Rows are points. Any point is a mix of the corners, with weights that add up to 1. It lies inside the corners' shape when no weight is negative. Say inside or outside, and name the corners with a negative weight.

Corners:
(1): [ 10, -30]
(2): [  1, -57]
(3): [-61,  19]
Points:
[-36,   1] -> inside
[-11, -38] -> inside
[ 25, -57] -> outside (3)
[-18, -25] -> inside
[-65,  30] -> outside (2)
[-26, -19] -> inside

Corners:
(1): [ -8,  38, -39,  10,  32,  -2,  33,  10,  24,  60, -45]
(2): [-47, -31,   9, -19,  -4,  -1,  -4,  -2,   5, -26, -39]
(3): [-25, -75, -25,  51, -33,  -5, -11, -55, -65, -22,  14]
(4): [ 26,  59, -14, -10, -77,  84, -48,  19, -41, -14,   9]
(5): [ 32,  28,   4, -10,  12, -11, -43,  21, -25, -25, -11]
(6): [-13, -31,  -5,  -6,  16,  25, -87, -60, -45,  -2, -29]
(7): [ 17, -55, -54,  54,  44,  18, -28,  -4, -33, -47,  95]
(8): [ 36, -27,  15,  32, -32,  14,  -8, -27,  -5, -20, -20]
(9): [ 26,  -6,  -5, -55,   1, -34, -21,  14,  28,  -2,  40]
(10): [-19, -13,  18,  13, -12, -10, -30,   7,   7, -10,  53]
(11): [  6,  -5,  26, -33, -34,  45,  24,  34, -20,  42,  38]
(12): [ 61, -18, -17,  -2, -23,  11, -25,  70,   1,  18,  33]
Points:
[  5, -17,  -1,   1, -14,  13, -19,  -3, -27,  -2,   9] -> inside
[ 15,  -7, -19,  13,  11,   7, -19,   4, -14,  -8,  14] -> inside
[ 13, -25, -18,  10,   3,   7, -19,   3, -14, -12,  35] -> inside
[ 19,  -6, -13,  -4,  -3,   9, -33,  11, -21,   6,  27] -> outside (2, 8)
[ -4, -18,  -4,  -5,  -2,   4, -20,  -4,  -7, -12,  -1] -> inside
[ 18, -27,   3,  -8, -14,  31, -26,  -3, -46, -29,  30] -> outside (1, 10, 12)
[ 20,  -2,   0,  -2, -18,  18, -34,  -4, -20,   8,  -1] -> outside (2, 7)
[ -4, -21,  -6,  31,  -8,  25, -17, -19, -38, -18,  10] -> outside (9, 12)

Corners:
(1): [-68, -21, -37,  52, -55, -19, -44,  20,  16, -27,  -1,   1, -73,  27,  48,
 -10, -63,  -2,  95, -88]
(2): [-42,  11,   1, -37, -11, -16, -32, -66,   2,  -1,  55, -28,  19, -32, -27,
 -10,  48, -14,  -4,  -2]
(3): [ 12,  -2, -13,  17, -12,  41, -11, -14,  70,  55,  33, -27,  27, -38,  30,
  57,   3,  -6, -26, -52]
(4): [-20, -24, -21,  -4, -20, -68, -41, -48,  68,  18,  67, -21, -42, -54,  22,
 -41,  14, -54,  10,  -5]
(5): [ -8,   1,  46, -33, -40, -53, -67,   6, -34,  20,   1, -22, -18,  15, -18,
 -59,  23,  44,   9,  63]
(6): [-48,  -9, -40, -13,   5,  33, -59,  -1,  58,   0, -29, -15,  24,  -1,  43,
   3,  49, -15, -10, -54]
(7): [-15,  20, -34, -72,   6,  61,  35,  42,  11,  14, -24,  45, -46,  23,  27,
 -16,  30,  17, -32,  32]
(8): [-35,  -9,   9,  58, -10, -10,  14, -10,  17,  74,  86,   1, -14, -69,  45,
  14,  29,   9,  34,  22]
(9): [ 22,  -4,  -2,   8,  -3,  14,  25, -47,   2,  14, -40, -57,  64, -14, -25,
  -8,  30,  -3,  12,  -1]
(10): [ 35,  11,  50,  25,  54,  10, -26,  -5, -14, -45, -23,  -8,  33,  28,  15,
  19, -30,   2,  -1,  16]
(11): [-14,  -6, -79,  18,  47,  40,  -6,   6,  57,  18, -11,  41,   3, -52, -49,
  -4,   0,   1, -24,  30]
(12): [-34,  21,  50, -16, -54,  52,  -9,  52,  69, -71,  -9,  10, -52, -10,  45,
   5,  29, -24,  24, -29]
(13): [-41,  22, -11,  19, -54,  10,   3,  23,  77,  -3,  50,   0,  55,  -9,  36,
 -57,  13, -34,  -8, -36]
(14): [ -9, -32, -42,  33,  17,   3, -27,  -2,  55,  29, -25,  -3,  29,   5, -58,
  16, -44, -70,  35,  42]
(15): [-13, -44,  -5,   3,  28,  -3,  -2,  21,  20,  11,   3,   9, -21,  21, -43,
 -11,  -4, -11,  -6,   7]
(16): [ 21,  45,  26, -42,  -2,  17, -43,  37,  37, -36,   6, -23,  38,   1,   5,
 -13,  26, -67,  52, -61]
(17): [-24,  21,  52,  -7,  51, -10,  -8,  54, -28,  25,   5,   9,  11, -80,  -6,
   9, -69, -30,  -6,  64]
(18): [ -7,  -7,  28, -56,  40,  24,  -1,   9,  65,  -9,  57,  18,  29, -33,  17,
  -8, -19,  -1,   0,   2]
(19): [ 14, -54,  27,  22, -26,   2, -45, -65,  50,  23,  16,  74, -36,  39,  48,
 -22,  28, -31,  15, -45]
(20): [ 13,  19, -10, -21,  19, -30,  29,  -9,  31,  -5, -61,  12,  42,  -8, -46,
  21,  27, -11,   3,  36]
(21): [  2, -79, -42,  29,  -7,  -2, -14,  -4,  -2, -27,   0,  44,  42,   8,  -8,
  -3, -15, -37,  10,  16]
Points:
[  2,  -5,   5,  -5,  17,  28,   3,  37,  22, -27, -28,  34,  14,  10, -20,
 -12, -31, -12,  14,  18] -> outside (2, 3, 4, 6, 8)
[ -5,   8,  40, -20,  -1,  -9, -20, -14,  31,  -1,  21, -17,  22, -18,  -5,
 -18,  29, -21,   4,  11] -> outside (1, 3, 7, 11, 21)
[-20,   5,  -2, -16,  19,   2, -13,  30,  30,   5,  16,   3,  11, -34, -12,
  -2,  -8, -17,  -6,  31] -> outside (1, 9, 19)
[-12, -21,  33,  -2, -26, -21, -30,  28,  77,  32,  59,  13,  21, -42,  33,
   0,  13, -50,  -3,   6] -> outside (1, 2, 7, 9, 10, 11)
[-34, -27, -57, -16,  11, -21, -38,  28,  42,   9, -16,  46,  -8,  11, -20,
 -38, -30, -33,  16,   1] -> outside (2, 3, 8, 9, 10, 12)
[ -6, -26,  -1,  23, -13, -12, -35, -25,  25,  17,  29, -16,  13,   7,  15,
  -7,   4, -15,  23, -31] -> outside (7, 11, 12, 17, 20)
[ -1,  -3,  -2,  20,  53,  21,   1,  41,  77,  -2,  21,  -1,  54, -68,   3,
  38, -35, -60,  -8,  12] -> outside (1, 2, 5, 7, 9, 19)

Corners:
(1): [ 18,  -1,   5,   2,  10,  19,   4, -10,   3,   8,   5, -18, -13,  -1,  14,
   5, -10,  30, -13,  -8]
(2): [ -7,  19,   9,   2,  -8,  -6, -30, -13,  13,   5,  -3,   2,  -6,  -7,  11,
 -15, -10,  11,  -9,  -5]
(3): [-14,   3, -25, -15,   4,  -2,  -6,  31,  12,  50,  -6, -21, -17,  11,  -2,
   0, -19,  14,   3,   9]
(4): [ 21,  10,   2,  -8,   3,  25,  -7,  -6,   5,  13,  32,   3,  -3,  -8,   3,
  -6, -15,  14,  23, -13]
(5): [  0,   5,  10,   8,   1,   3,  -6,  28,  -9,  17,  10,  -2, -11,   1, -24,
 -12,   0,   4, -15, -13]
(6): [ -1,  17,  -7,  -7,  11,  -8,  11,  29,  20,  28,  -8,  14, -25,   2,  11,
 -13,   5,  10, -17,  -4]
(7): [ 19,  24, -10,  -6,  -8, -14,  -2, -14, -19,   6,  -8,  23,  -7,  -6,  -3,
  14, -20,  16,  24,  -3]
(8): [ 13,  -3,   3,  10,   9, -10,  -2,  11,   4,  10,  -8,  15,  -5,   5, -31,
 -12,  -9,   8, -14,  28]
(9): [ -6,   8,   6,  24,   5,  -1,  13,   3,  10,   1,   9,  20,  28,   2,  22,
   7,  -3,  -5,  -9, -15]
(10): [ 28,  18, -18,  24,  12,  -2, -13, -14,  -5,  -2,  -2, -11,  -6, -11,  18,
 -16,  -5,   3, -17, -15]
(11): [ 14, -19, -10,  -1,  15, -24,  -4, -21,  -5, -13, -13,  27,  95,  -9,  10,
   4, -14,  16,  -3, -21]
(12): [-29,  -2,   2,  -8,  10, -11,   4, -12,  -8,  10,  -2,  27,  27,  29, -15,
  -3,  -2,  -5,  -9, -13]
(13): [ 11,   1,   6,   9,   0,  11,   3,  -9,  -4,   7,  -8,   4,   5, -13,  -2,
   3,  33,   3,   5, -15]
(14): [ 12,  -4,   3,   6,   8,  -9,   1,   3,   1,  29,  23,  17, -17,   3,  19,
  23, -22,  -1, -20,  -3]
(15): [ -1,   5, -12, -24,  -2,  -5,   1, -11, -29,   3, -11,   1, -10,  -7,  -6,
  -4, -14,  -2,  56,  -7]
(16): [-18,  -1, -34,  -3, -17, -18, -14,  32,  13,  21,   8,  12, -22,   2,  14,
  -9,  -8,   0, -21,  23]
(17): [ 15,   4,   1,  13,   8,  -9,  12,   7, -12,  44,  -9, -29, -23,  20,  15,
 -18, -12,  18, -10, -11]
(18): [  6,  -4,  -4,  -1,  -1, -11,  -4,  32,  13,   0, -14,  14,  -7,  48,  12,
  12,   3,  -2,  35, -16]
(19): [ 20,   5,  12,   0, -15,  43,   3,  17,   7,  24,  -7, -16,  -7,  -6,   3,
  -8,  -5,   4,  -4, -17]
(20): [ 22,  50,  -1,  -2, -10, -13,  -4, -12,  25,  -3,   7, -17, -23,  -6,   5,
 -17, -10,   5, -10,  -9]
(21): [ 16,   7, -12,  24,  -4, -11,   9, -12,  26,   1,  -8,   6, -14,  -9,   3,
  -5,  12,  10, -20, -21]
Points:
[ 14,   3,  -7,   1,   2,   0,  -3,   7,  -1,  17,  -1,  -1, -12,  -1,   4,
  -5,  -8,  11,   2,  -5] -> outside (9, 12, 20)
[ 14,  11,  -5,   7,   7,  -2,   8,  -1,   0,   9, -14,  -9,  -2,   9,   7,
  -7,  -5,  14,  -1, -22] -> outside (2, 4, 8, 13, 14, 16)
[ 11,   8,  -2,   4,   1,  -4,  -1,  -3,   4,   6,  -1,   6,   1,  -2,   3,
  -5,  -4,   7,  -3, -10] -> outside (3)
[ 4,  6, -6,  0,  4, -7, -4, -1,  5,  5,  1, 11,  4, -1,  1, -1, -3,  7,
  0, -7] -> outside (17, 19)
[ 18,  22, -19,  -3,   6,  -5,  11, -13,   4,  21,  14,  -5,  -8,  -9,  25,
  -2, -28,  11, -13, -14] -> outside (2, 5, 8, 13, 18)
[  7,  11,  -3,   0,   0,  -2,  -1,   3,   4,  11,   0,   1,  -6,   3,   7,
  -3,  -5,   6,   1, -12] -> outside (8)

Corners:
(1): [-10,   1,  33,  12,  18,  68,  -3,   0,   2,  -5, -26,  37, -42,  20,  26,
 -61,   1,   6,  -4,  39]
(2): [ 14,  21,  13,  11,  15,  24,  17,  -9,  54,  31,   7,  24,  -6, -24,  -3,
  18,   0,   6,  -2,  27]
(3): [ 13,  -9,  21,  25, -24,  22,  10,  15,  17,   2,  17, -10,  27, -25,  21,
  28, -15,  -7, -35,  34]
(4): [ 17,  16,  21,  25,   7,  25, -26,  -2, -22,  24,   7,   0, -20,   8,  -2,
  -4,   0,  42, -25, -18]
(5): [-26,  35,  36,  71,  18,  40, -11,   6, -19,  23,   6,   8, -31, -47,  42,
 -57,  51, -13, -29,  33]
(6): [-18, -15,  31,  20,   8, -12,  -3, -16,  28,  18,  40,  -1,   9,  34,   1,
  37,   5,  14,  -5, -31]
(7): [-52,  -3,  23, -18, -25,  22, -20, -55, -34, -15, -10,  44, -65,  30,   2,
 -16, -35,  -6,   3, -40]
(8): [ 30, -30,  39, -15,  -2,  -9,  -8,   7, -28,  -3,   7,  -6, -31,  36,  58,
  -3,  19,  -6, -48,  33]
(9): [-44, -30, -18, -43,  14,   1, -13, -47,   4, -22,  21,   2,  -9,  23,  18,
   8,   2,   2, -26, -41]
(10): [-21, -28,   0,  -8,  -1,  -4, -22,  -1,  47,   7,  27, -25, -26,  64, -16,
  19,  -3, -50, -45, -50]
(11): [ 25, -17,  -1,  -8,  25,  24, -22,  -7,  14,   3, -11, -20,  -8,  19,  21,
   4,  35,  18,  10,  95]
(12): [  1,  -4,  41,   7,  -3,  11,   8,   9,  33,  -7, -40,  23, -56,   2, -17,
 -62,  19,  18,  -3,  35]
(13): [-24,  10, -29, -15, -14,  22, -26,  -4,  12,  -7,  50,   8,  -4,  18,  34,
  65,  23,  14, -10, -67]
(14): [  6, -26,  26,  -7, -18,  11,  10,   7,  17,  27, -19,  13,  16, -20,   5,
  45,  11,  10,   9,   2]
(15): [-43,  19,  35, -12, -17,   4,  14,  30,  44,  10, -12,  25,  -5,   9, -21,
   3, -19, -17,   0, -19]
(16): [  7,  13,  23, -31,  -4,  43, -14, -18,  48, -13, -16,  -7,  15,   9,  10,
 -10,  15, -16,  27,  -8]
(17): [-36,  13, -11, -12, -30,  12,  51, -34,  16,  19, -59,   4,   7,  -1,  14,
  54,  -1,  -9, -12, -35]
(18): [-20,  13,  -9,  13, -19,   3,  -7,   1,  -8,  -8, -38,  59, -28, -18,  43,
  -8,  -7,  11,  27,  14]
(19): [ 11,  -1,   7, -16, -12,  13,   2, -21,  20,  -4,  -7,  17,  17,   2, -23,
  17,  17,  -4, -40,  -2]
(20): [-21,  -1, -15,   1, -40,  29,  -7,  -7,  22,   9,  29,  11,   2,   3,  25,
 -31,  -4, -21,  14,  27]
(21): [ 17, -10,  20,  -7, -14,  -4,  -7,  49, -16, -20,  50, -13,  -5,  32,  14,
   8,  10,  -2,  24, -29]
Points:
[ -6,   1,  17,   2,  -4,  21,  -4,  -5,  12,   6,   6,   4, -11,   7,   9,
   3,   8,  -2, -12,   0] -> outside (18)
[ -6,  -3,  16,   9,  -3,  16,  -4,   8,  17,   4,   2,  17, -11,   1,   3,
 -16,   5,   4,  -5,  19] -> outside (7, 8, 13, 16, 17)
[-13,   5,  11,  11,  -8,  20,  -1,  -3,   7,   7,  -3,  17, -18,  -5,   8,
  -2,  -1,   3, -11,   5] -> outside (6, 8, 16)
[-15,  -8,  12,  -4,  -7,  12,  -9,  -5,  11,  -1,   7,   7, -21,  23,   7,
   2,  -1, -10, -10, -15] -> inside
[-18,  -2,   9,  -4,  -5,  14,   0, -12,  14,  -1,  -3,  10, -15,  13,  13,
   1,   6,  -8, -11,  -3] -> outside (4, 14)
[ -6,  -6,   6,  -1,  -4,  19,  -8, -11,   2,   2,   8,   9,  -7,   8,  20,
   6,   8,   1,  -8,  -1] -> outside (12, 15)
[-16,   0,  15,   0,  -6,  10,   1,  -4,  20,   8,   3,   7,  -6,  14,   5,
  15,   2,  -1,  -9, -13] -> inside
[  6,   6,  10,  10,  -8,  16,  -9,   1,  -1,  -1,   3,   5, -22,   4,  22,
  -9,  14,   0, -11,  11] -> outside (1, 6, 9, 14, 15)

Corners:
(1): [  6, -27, -95,  -4,  34, -16,  44,  35, -40,  37, -27,   9,  80, -67,  -3,
 -85,  44,  12, -15,  67]
(2): [-23,  24,  31,  34, -13, -31, -65,  -1,  49, -18,   3,  15, -86,   9,  -4,
  22,   4, -18,  10,  59]
(3): [ 36, -40,  38,  -6, -11,  30, -32,  -1, -29, -14,  33, -18, -16,   3,  13,
 -27,  35, -40,  12,  12]
(4): [-12,  25, -18,  31,   6, -41, -41, -15,   9,  11, -34,  19, -21,  34, -19,
  19,  10, -29,   6, -42]
(5): [ -3, -27, -68, -23, -20, -12,  27,   7, -57,  31, -24,  22,  28, -54, -25,
 -80,  -8, -25,   2,  60]
(6): [ -1, -10,  13,  13, -41, -52,  -8,   0,  -4, -39, -11,   2, -62,   2, -30,
 -41,   5,   4,  41, -55]
(7): [ -3,   6, -29,  25,  40, -34, -46,  35,  24,   1,  28,  42, -18, -25, -21,
 -11,  -3, -41,  37, -32]
(8): [ 43, -52,  13, -30,  -1,  45,  59,  -4, -29,   1,   2, -44,  46,   3,  57,
   6,  23, -14,  43,  21]
(9): [ 52,  28,   3, -13,  -8, -42, -35, -36,  20, -12, -17,  28, -21,  -7,  31,
   0, -22,   3,  -9,  21]
(10): [ -8, -18,  47, -23,  57, -47,  17, -33,  52, -33, -23,  -8, -13,   5, -22,
   3, -38, -25, -13,   4]
(11): [-24, -69, -54, -17, -18, -36,   4,  14, -49,  61, -29,  53,  68, -71,  41,
 -39,  51,  -9,  43,  18]
(12): [  4,   1, -11,  11, -37, -68, -12, -10,   6, -13,  18,   1, -43,  25,   7,
 -22, -15, -23, -23,  15]
(13): [ 23, -17,  13, -19,   0,  28,   3,  25,  12,  -4,  23, -81,  -8,  15,   6,
  46,  -3,  37, -45, -38]
(14): [ 38,  26,  63,  30,  20,  -6,  51,  -4, -31,   1,  55,  -9,  50,   2,  21,
  10,  -5, -24, -19, -28]
(15): [ 40, -38,   3,  -8, -35,   5,  73,  18, -22, -64,  13,  -7,  17, -34,  36,
 -14,   8, -63, -55, -33]
(16): [ 25, -17,  52,  63,  26, -37, -39,  45,  67, -18, -12,  -3, -20,  27, -35,
  45, -10, -46, -10, -36]
(17): [ 49, -59,   4,  32,   2,  54,  68,  10, -68, -14,  11, -17,  76,   5,  83,
  -8, -16,  17, -39, -28]
(18): [ 34, -43,  73,   2, -41,  36,  19,  21, -28, -53,  22,  23,  36,  39,  40,
  30,  20, -12,  -1, -18]
(19): [  0, -32,  -2,  -3,  14, -33, -44, -30,  35,  21,  10,  45, -81,  23,  14,
  43,  32,  13, -15,  10]
(20): [ 20, -71,  17,  -2, -34,  53,  47,   9,  27, -16,  55, -18,  22,   6,  11,
 -12,  14,  -5,  -2, -58]
(21): [-16,  56,   7, -19,  15, -43, -24,  12,  16,  30,  -9,  36, -44,  41,  10,
 -46,   0, -24, -10, -39]
Points:
[ 12, -17,  -5,   5,  -3, -18,  14,   0,  -7,  -1,   1,  15,   8,  -7,  15,
 -15,   5, -15,  -2,   3] -> outside (3, 13)
[ 21, -29,  10,  12,  -1,  -3,  17,   9,  -7, -13,   7,  -7,  21,  -7,  10,
  -6,   0, -16,  -4,  -7] -> outside (19, 21)
[ 19, -13,   8,   1, -10,  10,   7,  10, -15,  -6,  13,   9,   7,   0,  29,
  -7,  21, -10,   2, -16] -> outside (5, 10, 12, 16)
[ 24,  -4,  22,  15,   2, -21,   0,   1,   0, -17,  -6,   4,  -9,  11,   3,
  -6,  -1, -31, -10,  11] -> outside (7, 11, 13, 20)
